Each point is reached from the start by the listed moves, each made once or not at all, plus a little noise. Is the number of moves made odd or even? Then give how often each move was made.

Moves:
(1): [-18  -7 -38   7  -2 -44]
(2): [20 20 -7 12  2 -9]
(3): [ -6  -7 -15   4  -6  16]
Start: [  7 -28 -11  30   2   8]
Points:
[ 33  -6 -19  37   2  -5] => odd (0, 1, 0)
[  5 -22  -9  31  -5   6] => even (0, 0, 0)
[  9 -14 -57  45   5 -43] => even (1, 1, 0)
[-18 -40 -60  46  -4 -15] => even (1, 0, 1)

Moves:
(1): [ -3   9  -1  -1 -10   9  -3  -7  -4  26]
(2): [ -1   0   2   4  -7   1  12  -7  -9 -18]
(3): [-12 -35  -6  23  26 -13  21  -1  19  -6]
(4): [  4 -12   3  -5 -18   5  -3   8  16  15]
(5): [-9 -3  0 -4 -6 -4  2 -1  8  1]
(6): [ -9 -21 -20  -8 -23  -3 -16   7   5  21]
(7): [  5 -10  -3 -11  -5 -14  27   0  18   6]
(8): [  4  -9   3 -12  -3  -3  -5   1   1   8]
Start: [ 7  8 -1  1  1 -1 -1 -2 -3 11]
Points:
[-21 -53 -32  -2 -17 -26  32  -5  43  60] => odd (1, 0, 1, 0, 1, 1, 1, 0)
[ -2 -39  -3  22   2  -9  28  -2  24   1] => odd (0, 1, 1, 1, 0, 0, 0, 0)
[-23 -52 -31   2 -25 -25  44 -11  34  42] => even (1, 1, 1, 0, 1, 1, 1, 0)

Moves:
(1): [ -1 -10  -4   8   3  -3   0  -1  -2  -2  -9   3  -4   0   5]
(2): [-1 -2  1  4 -3 -5 -1  7  1 -1 -3 -4  0 -7  5]
(3): [  1 -12  -2  -3  15  -4  -3   3  -1  -7   8   3  -9   4   1]
(4): [-10  13  -8   5   1   1   1  -6  -3  -1  -6  -3   4   1   4]
(5): [  3 -11  -6   6  -3 -10   3   9  -4  -6   9   5  -1   1  -1]
(6): [-5 -3 -2  2  1  0 -1 -1  7  4  2  5  7 -2 -5]
(7): [ 0 -1 -6  2  1  8 10  1 -5  6  2  4 -8 -3  1]
(8): [  4 -20 -11  -3  -1  -2   1   5   5  -2  -1  -4  -1  -5  -3]
(9): [ 12   0  -3  -7   3  -4  -2 -13  -1  11  11   5  -2   0  -1]
(10): [ 3 -2 -6 -4 -8 12  2 -6  5 -2 12 -4 -9 -1 -1]
(11): [-4  3 -3  5 -8 -3 -3 12  0 -1 -2 -7  2  7 12]
(12): [ 1 -8 -2  2 -1 -4 -8  2  0  1  5 -6 -4  0 -4]
(13): [-2  5  7  7  7  6  1 -2  0 -1  3 -3 12 -1 -1]
(14): [  3   4   2   4  -2  -5   8  -2  10   9   2  -4  -3  -1 -12]
Start: [ -4  -7  -1  -7   1   1   1  10  -3  -1   0  -1  10 -10  -3]
Points:
[  7 -22 -20  -3 -10 -12  14  20   8  21   9 -12  -3 -20  -2] => even (0, 1, 0, 0, 0, 0, 1, 1, 1, 0, 1, 0, 0, 1)
[  7 -12 -27   0  -9  -2  15  -5   1  16  35  -3 -12 -11 -17] => odd (0, 0, 0, 1, 1, 0, 1, 0, 1, 1, 0, 1, 0, 1)
[-12 -60 -40  16  13 -19   4  28  -3  -9   8   3  -6 -21  -1] => odd (1, 1, 1, 1, 1, 1, 1, 1, 0, 0, 0, 1, 0, 0)
[-10 -46 -37  10   7  -1   9  12  14   4  12 -10 -18 -24 -13] => even (1, 1, 1, 1, 0, 1, 1, 1, 0, 1, 0, 1, 0, 1)
[ -8   6 -23  15   0  11  17  -8  10  21  14  -2   9 -10  -2] => odd (1, 0, 0, 1, 0, 1, 1, 0, 1, 1, 1, 0, 1, 1)
[ -3 -14 -20   0   3  -5  13   8   6  -9  24  -3  -9  -6 -11] => odd (0, 0, 1, 1, 1, 0, 0, 0, 0, 1, 0, 0, 0, 1)
[-18  -8 -15  14   3  -1  -2  18  17  -2  22 -22  10  -8  -4] => odd (0, 1, 1, 1, 0, 1, 0, 0, 0, 1, 1, 1, 1, 1)
[ -5 -18 -24  -4  -9   3   4   3  15   3  12 -21  -3 -15 -19] => odd (0, 0, 0, 1, 0, 0, 0, 1, 0, 1, 0, 1, 0, 1)
